Every row gives one point. The ring and each string are closed loops that go straight from each point to the next, and from the last back to the first. Before rounding, they use only three directions, however many columns there are. Count how often each string passes through the ring. Passing back the other way cancels.
In the rows, zero is written as 128.

Ring (8 x 3):
[[165 145 121]
 [159 176 117]
 [132 197 122]
 [104 193 133]
 [ 87 164 141]
 [ 95 134 139]
 [123 116 133]
 [153 125 126]]
String (15 x 3):
[[117 157 126]
 [101 162 156]
 [109 162 145]
 [107 162 124]
 [ 78 174 118]
 [ 65 186 143]
 [ 78 182 153]
 [108 170 165]
 [109 162 136]
 [116 158 124]
 [108 160 149]
 [ 91 157 159]
 [ 69 152 151]
 [ 72 151 130]
 [ 95 154 120]]
Times through: 0
String (20 x 3):
[[138 109 102]
 [164 111 125]
 [180 123 129]
 [180 139 105]
 [153 156  99]
 [138 162 117]
 [148 174 137]
 [152 190 151]
 [137 212 124]
 [116 207 110]
 [109 182 108]
 [110 171 119]
 [116 170 154]
 [ 92 172 171]
 [ 60 156 155]
 [ 65 134 142]
 [ 91 124 158]
 [117 134 156]
 [122 138 133]
 [125 135 118]]
Times through: 1

Ring (6 x 9):
[[194 149 124 126 158 145 132 104 115]
 [153 186 105 126 159 162  90 117 132]
 [ 78 148 103 153 149 159  95 147 124]
 [ 65  83 110 168 142 143 138 157  99]
 [107  46 124 166 142 127 180 145  81]
 [167  69 138 150 147 125 183 120  86]]
String (22 x 9):
[[172 139 170 153 143 133 136 113 119]
 [203 151 190 151 142 128 139 100 123]
 [228 153 146 124 156 138 141  91 117]
 [221 148  92 104 169 151 137  95 109]
 [176 134  76 113 167 155 133 112 105]
 [152 127  84 125 161 153 131 122 106]
 [161 142 136 142 150 143 128 117 117]
 [165 153 155 147 147 140 123 114 123]
 [152 145 116 136 154 149 121 120 117]
 [145 143  69 119 165 162 115 123 111]
 [163 188  51 100 174 175  87 113 126]
 [171 214  82 107 168 173  73 108 140]
 [166 202 134 132 154 157  85 110 142]
 [157 170 172 155 142 141 109 116 134]
 [146 152 123 140 152 150 115 122 121]
 [144 149  86 125 161 159 113 123 116]
 [168 180  58 102 173 172  95 112 123]
 [196 200  78 100 172 169  91 100 131]
 [215 200 127 114 162 155 101  93 135]
 [191 166 162 140 149 140 121 104 128]
 [159 138 155 151 145 137 132 118 118]
 [155 129 120 139 153 144 134 120 110]]
Times through: 1
String (17 x 9):
[[196 143 165 143 147 133 141 104 118]
 [153 132 158 155 143 136 134 120 117]
 [139 123 113 142 152 146 133 127 109]
 [168 155 150 144 148 142 122 113 124]
 [194 197 162 136 151 147 101 100 140]
 [184 201  85 106 169 168  87 104 133]
 [154 163  50 105 172 170 102 118 116]
 [149 151  59 112 168 166 110 121 113]
 [166 169  65 107 170 167 103 113 120]
 [145 134 113 138 154 148 127 124 113]
 [183 164 170 147 146 138 122 107 128]
 [209 166 151 130 154 141 126  97 124]
 [235 154 100 102 169 149 138  89 111]
 [186 123  80 113 166 151 143 110 100]
 [156 120 116 138 154 143 140 121 106]
 [181 132 174 153 143 129 145 110 116]
 [213 139 168 140 148 130 149  98 115]]
Times through: 2

Ring (7 x 14):
[[156 145 131 137 191  91 129  91 131  92  93 125  93 114]
 [ 97 172 145 139 170 130 141  90 118 133 114 134 109 120]
 [ 68 162 147 130 128 158 133 122 125 166 119 115 128 146]
 [ 77 137 140 120 102 160 118 151 138 173 111  94 137 167]
 [103  86  98 109  73 143 107 167 128 134 125 102 154 169]
 [130  73  77 111  89 118 110 148 114  93 133 124 149 148]
 [162 102  99 125 150  91 117 115 124  77 108 126 115 126]]
String (25 x 14):
[[203 119 125 132 199  65 112 105 152  72  69 105  81 121]
 [194 131 123 137 210  65 123  86 137  64  80 124  80 106]
 [143 134 113 134 173  97 133  88 113  82 115 144 107 109]
 [107 130 104 129 138 122 136 100  99  99 137 151 130 118]
 [111 133 115 129 142 122 131 107 112 110 125 137 124 125]
 [111 144 117 134 156 119 138  92 105 103 128 148 119 114]
 [109 156 118 138 170 115 146  76  98  97 132 160 114 102]
 [104 129 112 126 130 129 130 114 111 116 129 135 131 131]
 [132 141 135 131 162 113 124 112 136 119  97 113 107 133]
 [174 163 158 142 220  83 124  90 155 105  63 103  70 118]
 [184 157 145 143 227  72 128  77 144  82  71 119  70 105]
 [213 146 140 143 240  52 123  76 151  63  59 114  60 102]
 [223 129 138 137 226  51 112  95 163  67  51  97  63 116]
 [179  99  92 127 164  76 119 103 120  56 107 135 108 114]
 [130  85  67 119 112 107 126 114  91  66 149 158 144 120]
 [120 114 108 123 125 121 121 126 120 111 120 123 130 138]
 [141 111 115 122 135 111 113 133 136 110 101 107 119 144]
 [172  87 106 117 132  95 101 146 148  95  89  94 116 151]
 [147  44  50 106  75 105 106 153 105  65 143 133 158 145]
 [120  56  50 108  68 120 115 144  90  73 160 149 167 140]
 [102  83  68 114  82 130 124 132  90  90 159 151 161 135]
 [118 118 114 123 126 124 120 128 125 118 116 118 128 141]
 [154 108 117 123 143 103 110 133 143 105  93 101 113 144]
 [184  84  92 121 147  79 108 126 133  66  98 115 113 132]
 [197  96 101 126 172  68 111 113 138  60  88 116  99 123]]
Times through: 3

Ring (7 x 14):
[[165  83 142 124 120 128 125 125 104 108 141 173 129  87]
 [165 140 144 128 121 107 130 126 136  83 159 171 148 114]
 [135 181 131 138 131  96 141 119 166  91 158 141 163 162]
 [ 96 178 104 138 141 118 147 118 165 130 144 102 158 179]
 [ 79 123  91 135 144 147 144 117 136 170 120  88 137 161]
 [ 99  74 106 136 139 148 138 113 111 171 108 109 125 139]
 [146  56 134 130 125 137 127 118  96 136 120 155 121  99]]
String (34 x 14):
[[187  73 155 121 114 123 120 127  96  93 145 195 126  69]
 [173  72 157 138 119 107 127 113 109  99 131 183 133 107]
 [153  85 146 140 125 110 131 111 118 112 127 163 136 125]
 [139  96 124 124 127 138 130 125 112 128 137 147 130 104]
 [139  86 119 117 126 152 127 131 101 135 137 147 123  86]
 [130 103 119 126 130 139 132 125 117 134 135 138 132 113]
 [136  82 134 140 129 121 134 111 116 130 121 146 133 131]
 [139  43 140 144 128 124 131 105 100 142 105 151 123 125]
 [132  57 136 146 131 121 134 104 108 142 107 144 128 136]
 [126  91 124 136 132 129 135 115 119 138 123 135 133 132]
 [121  95 112 125 132 147 133 124 113 146 130 129 128 114]
 [115  58 108 125 133 161 131 122  94 167 114 124 116 103]
 [113  38 113 132 134 157 132 115  89 175 102 124 113 111]
 [116  14 130 152 135 132 135  96  92 172  82 130 116 141]
 [117   7 130 151 134 135 134  97  88 175  80 131 113 136]
 [117  26 116 132 133 157 130 114  83 175  98 129 110 106]
 [121  62 111 123 131 159 130 124  94 161 119 130 117  98]
 [132  16 129 136 129 146 128 110  81 163  97 144 110 104]
 [142  23 142 144 127 127 130 104  90 147  98 155 117 117]
 [145  49 145 146 127 116 131 104 104 133 108 157 126 127]
 [152  50 149 144 125 114 130 105 103 126 111 163 127 122]
 [162  43 151 138 122 120 126 111  94 122 116 173 123 102]
 [149  83 139 136 126 120 131 115 113 119 128 158 133 118]
 [142  98 131 131 127 126 131 120 118 121 135 151 134 116]
 [164  81 151 137 122 110 128 114 113 104 132 174 134 112]
 [176  80 158 137 119 104 126 114 112  94 135 185 135 107]
 [153 103 140 134 125 115 131 118 122 108 138 161 138 119]
 [142 113 129 128 127 127 132 123 123 117 141 149 137 116]
 [156 112 126 112 122 143 125 137 110 111 155 161 131  77]
 [148 115 125 118 124 137 128 132 116 114 150 154 134  94]
 [138 115 129 132 128 122 134 120 128 117 139 146 140 126]
 [136 118 119 121 128 139 131 130 121 124 146 142 135 106]
 [155 110 123 108 121 150 124 141 106 114 157 161 128  69]
 [180  89 142 111 115 138 119 137  97  97 156 186 126  56]]
Times through: 2
String (7 x 14):
[[126 149 125 138 133 110 140 117 149 113 143 134 152 155]
 [ 99 155  96 123 138 145 140 130 142 143 146 105 144 139]
 [ 62 120  74 127 148 169 144 124 129 192 118  70 131 153]
 [ 97  26 115 149 140 143 138  99  96 187  82 111 116 147]
 [157  33 155 148 124 110 129 101  98 127 104 169 124 123]
 [190  82 160 125 114 113 121 124 104  84 148 198 132  78]
 [154 141 145 139 125  95 135 116 146  88 149 162 153 142]]
Times through: 1

Ring (8 x 14):
[[ 63 149 118 142 114 140 138  98 146 141 127 146  83 170]
 [114 144 126 136 125 136 134 139 151 126 103 143 120 137]
 [173 138 133 131 134 131 126 180 144 106  92 129 168  97]
 [213 133 140 130 142 128 118 207 136  92  93 115 201  80]
 [197 134 144 135 143 132 115 198 138  98 103 117 189 107]
 [143 140 138 142 133 137 120 158 139 115 123 124 148 146]
 [ 82 147 123 146 118 139 129 108 134 132 144 131 102 173]
 [ 52 150 115 146 110 140 136  85 135 142 147 138  79 180]]
String (24 x 14):
[[ 98 147 107 139 108 130 131 105 110 120 152 114 122 123]
 [ 76 146 138 146 129 147 132 123 168 143 112 157  86 200]
 [ 29 151 130 151 120 150 137  86 165 157 130 162  51 229]
 [ 26 151 134 153 123 152 136  87 171 160 128 166  47 242]
 [ 94 143 144 146 135 147 129 139 170 138 106 155 100 197]
 [117 145 112 138 113 129 128 121 113 115 145 113 136 117]
 [105 147  99 140 102 125 127  98  86 112 177  94 136 108]
 [139 140 138 140 134 138 123 158 146 118 113 132 142 146]
 [172 134 160 141 152 143 117 199 170 115  86 143 160 158]
 [158 139 133 137 132 133 122 166 136 109 114 122 160 120]
 [215 134 128 130 132 123 115 194 109  84 120  95 213  60]
 [179 139 109 130 116 119 122 155  92  90 143  89 190  56]
 [178 135 150 136 147 138 121 196 162 110  84 138 166 131]
 [232 129 165 132 161 137 114 242 171  96  59 137 204 108]
 [218 130 165 134 160 139 115 234 175 101  61 141 192 121]
 [172 137 140 135 138 134 121 181 145 107 100 127 167 117]
 [176 139 120 132 123 124 121 163 108  96 131 100 183  78]
 [146 142 116 135 118 127 125 142 111 106 137 107 159  98]
 [159 137 151 140 145 141 120 183 163 117  93 141 151 153]
 [147 137 156 144 148 145 120 179 170 123  94 146 140 174]
 [121 143 122 140 121 133 126 132 125 117 135 120 135 132]
 [ 99 148 101 139 103 127 130  98  95 116 167 102 128 114]
 [ 41 152 105 147 101 137 135  66 114 140 173 123  78 175]
 [ 48 153  96 144  95 132 136  63 102 133 177 115  87 150]]
Times through: 0
